Every row gives one point. Each copy is the shape, with its points in the same order, stretched, turned, moved and blurred by noise. Is it also mirrored, or only turned?

Shape:
[[-15 -14  -5]
 [ 31  -5  -3]
 [ -9  26  41]
 [-16 -21 -42]
 [ 15   1 -28]
 [-43  35   9]
 [ 19 -17   6]
 [-13   6  57]]
Copy 1:
[[-12   7 -13]
 [ 39 -23 -22]
 [ 30  38  23]
 [-31 -24 -28]
 [  8 -35 -16]
 [-27  24  29]
 [ 30   2 -22]
 [ 32  58   9]]
Copy 1 is: mirrored
Copy 2:
[[ 10  26  19]
 [ 13 -20  12]
 [-29   6  64]
 [ 18  30 -22]
 [  9  -5  -5]
 [-49  38  31]
 [ 25 -11  30]
 [ -7  13  80]]
Copy 2 is: mirrored

Shape:
[[-10  30 -91  17]
 [  0 -66  23  13]
 [-31   9 -19 -13]
 [-58  18   1  19]
 [  3  -9  12  18]
 [ -2  26 -13  18]
 [-12  30  -1  12]
 [  3   3  16 -66]
 [-20   4 -15   0]
 [ -6 -10   7 -40]]
Copy 1, 10 rows:
[[-51   6 -85  53]
 [ 43 -31  -4 -54]
 [-40 -14 -13  22]
 [-69   8   4 -15]
 [ 10  11  -1 -15]
 [-23  27 -13  16]
 [-30  25   0  15]
 [ 13 -34  28  52]
 [-24  -6 -16  11]
 [  6 -31  10  26]]
Copy 1 is: mirrored
Copy 2, 10 rows:
[[-56 -36 -63   6]
 [ 43 -30  33  23]
 [-23  -5  -2 -12]
 [-43   7  23  13]
 [ 12   2   3  27]
 [-17   9 -21  22]
 [-19  21 -10  17]
 [ 28  26  -1 -46]
 [-15  -7  -4   1]
 [ 19   6   4 -27]]
Copy 2 is: only turned
Copy 3, 10 rows:
[[-50 -48  31  33]
 [ 30 -20 -66 -13]
 [-34   4  -8  -2]
 [-19  34 -21  36]
 [ 25   1 -12   4]
 [  6  -1  20  16]
 [  4  13  20  13]
 [-24  21   5 -64]
 [-16   3 -10   3]
 [-11   7  -7 -35]]
Copy 3 is: mirrored
Copy 4:
[[ 29 -29  20  81]
 [-33 -55 -11 -57]
 [ -5  -4  38  14]
 [-47   7  43  30]
 [-18  -5  -8 -11]
 [ -7   8   4  26]
 [-11  21   7  27]
 [ 36  22  21 -37]
 [ -2 -15  24  15]
 [  6  -4  20 -23]]
Copy 4 is: mirrored

Shape:
[[-18 -42  -2  20   0  37]
 [ -8  28  -9   0 -15 -23]
 [ -2 -28  11 -14  -5 -31]
 [-15  37  18  28  12 -25]
 [-15  63  16  14 -53 -38]
 [ 44 -15   4 -20   3  -9]
 [-10 -30  -8  16  12  -6]
 [-30 -12  28  -9  -5  29]
 [-25   5 -30  12  60 -29]
 [  3 -62 -36 -36  20  16]]
Copy 1 (10 x 6):
[[ 10 -16 -12   6  -1  51]
 [ -8  27 -12  -1   2 -32]
 [-19 -32 -16   7   5 -19]
 [ -4  28  28  23  -6 -25]
 [-17  59 -10   1 -46 -53]
 [ 15 -33  -1 -31  10 -25]
 [  7 -18  -9  20  14   9]
 [-31  -5   7 -11  -6  35]
 [ -3   6  14  39  66 -15]
 [  0 -49 -35 -18  57  25]]
Copy 1 is: only turned
Copy 2, 10 rows:
[[  9 -62   5  45   1  19]
 [-37  30  -8   5 -16  -7]
 [ -3  -5  21  34  -1 -41]
 [ -8  33   8   9 -55  13]
 [-56  72 -35  30 -41  -2]
 [ 25   6  13  10  17 -27]
 [  1 -34   5  15 -19 -19]
 [ -4 -24  36  46   9  30]
 [ -9 -29  26 -55 -49  -3]
 [ 10 -75  31   4  52 -19]]
Copy 2 is: mirrored

Shape:
[[ -5  22  -9  41  15  15   2  -4]
 [ 24 -22 -16  44   4 -29  28  -5]
 [-14   6 -17 -11  46  -3 -12 -17]
 [ 11  28  17 -20 -27 -29 -64  25]
 [ 19   8 -25  27 -32 -59  41 -12]
 [ 23  28 -14   6   9  37  26 -13]
 [-11  52  22   4 -19 -21  -8  24]
 [ 19 -16 -31  23  12  42  36 -30]
 [ 18   4 -34  20  43  56  14   8]
 [ -3 -14  12  -9  24  30  27   4]
 [-22  31   4 -23 -37 -14 -49  13]
 [  4  21  50 -18   4 -17 -69   8]
 [ -9  -4 -28  18  13  41  17  28]
 [-26  12  33   3 -19  -9 -57 -10]]
Copy 1 (14 x 8):
[[ 18  12  13  20 -39  42  -9  -9]
 [ -3 -28  13  21  17  48  -4 -33]
 [ 14  12 -19  47 -25 -17 -38  -4]
 [-36  52  34  11  14 -12  11  36]
 [-32  -1 -22  15  32  66  21 -34]
 [ 41   5 -30 -17 -14  17   8 -18]
 [-39  26   6   4 -29  21  36  24]
 [ 47 -25 -26 -16   0  25 -32 -36]
 [ 74 -18  -5  12 -20  22 -24  -5]
 [ 10 -37 -23 -11 -24 -15 -14  -4]
 [-47  50   7  -7  -5 -10 -10  42]
 [-32  43  47  27 -21 -41   5  23]
 [ 29 -32  -6  -7 -21  31 -25  15]
 [-46  45  37   9 -28 -14 -27  17]]
Copy 1 is: mirrored
Copy 2, 14 rows:
[[-15  12  10  30  10 -44  -8  -4]
 [-42 -33 -11  43   3  -4 -13 -46]
 [-34  44  11 -20  25  -6  -5 -12]
 [-25   3 -41 -23 -29  16 -21  75]
 [-66 -27 -31  55 -35   9  21 -28]
 [ 16  14  -9   2  11 -23  27 -23]
 [-15  27 -25  32 -32  11   5  55]
 [  1 -17  18   6  27 -36  18 -62]
 [ 11   6   2   1  64 -42  13 -29]
 [ 22  18  21  -4  25  20   8 -18]
 [-32  12 -11 -21 -30   0  11  74]
 [  2  26 -15 -40 -34  15 -51  60]
 [  3  -7  15  20  51 -22  23   2]
 [-21  12  16 -18 -42 -16 -30  54]]
Copy 2 is: mirrored
Copy 3 (14 x 8):
[[  7   2 -33  19   6   8  31  24]
 [ 45  20  10  33 -17 -32  20 -20]
 [-20 -36 -25   4  22  -7  29  -2]
 [-25  34 -10  -5  -7 -26 -47  30]
 [ 16  62  16  28 -43 -38  19 -39]
 [ 19  11  -9   9   4  44  20  -9]
 [-18  49  -2 -22 -11 -14   6  35]
 [ 40 -13 -15  38 -13  29  32 -29]
 [ 20 -36  -1  34  28  35  28   8]
 [ 31 -29   7  -8 -11  17  21  -2]
 [-48  15 -26 -11 -28 -10 -23  32]
 [ -9   4 -33 -39   1 -33 -45  36]
 [  7 -29  13  30  -5  25  25  25]
 [-20  -1 -53  -9 -27 -16 -15  40]]
Copy 3 is: mirrored
Copy 4:
[[ 15  10  -9 -31   5   3  20 -28]
 [ 54  23  10  -3 -37 -15  24 -10]
 [ -9  17 -46   3  26  -9  20   3]
 [ 19 -51   5   1  38 -58 -46 -40]
 [ 35  43  29  -4 -53 -35 -15 -11]
 [ 21  12  -6 -26  -6  36  -9  -1]
 [-11 -13  40 -22  26 -34 -24 -31]
 [ 31  23 -33   4 -43  50  19  -3]
 [ 25  -7 -42 -37  -9  41  37   7]
 [  2 -10  -4  11  -4  30  23  12]
 [-21 -37  -6   4  15 -39 -45 -50]
 [ 23 -46   4  11  79 -51 -25 -40]
 [ -2 -20 -20 -21 -34  26  30  -3]
 [ -1 -29  -6  23  42 -37 -14 -70]]
Copy 4 is: mirrored
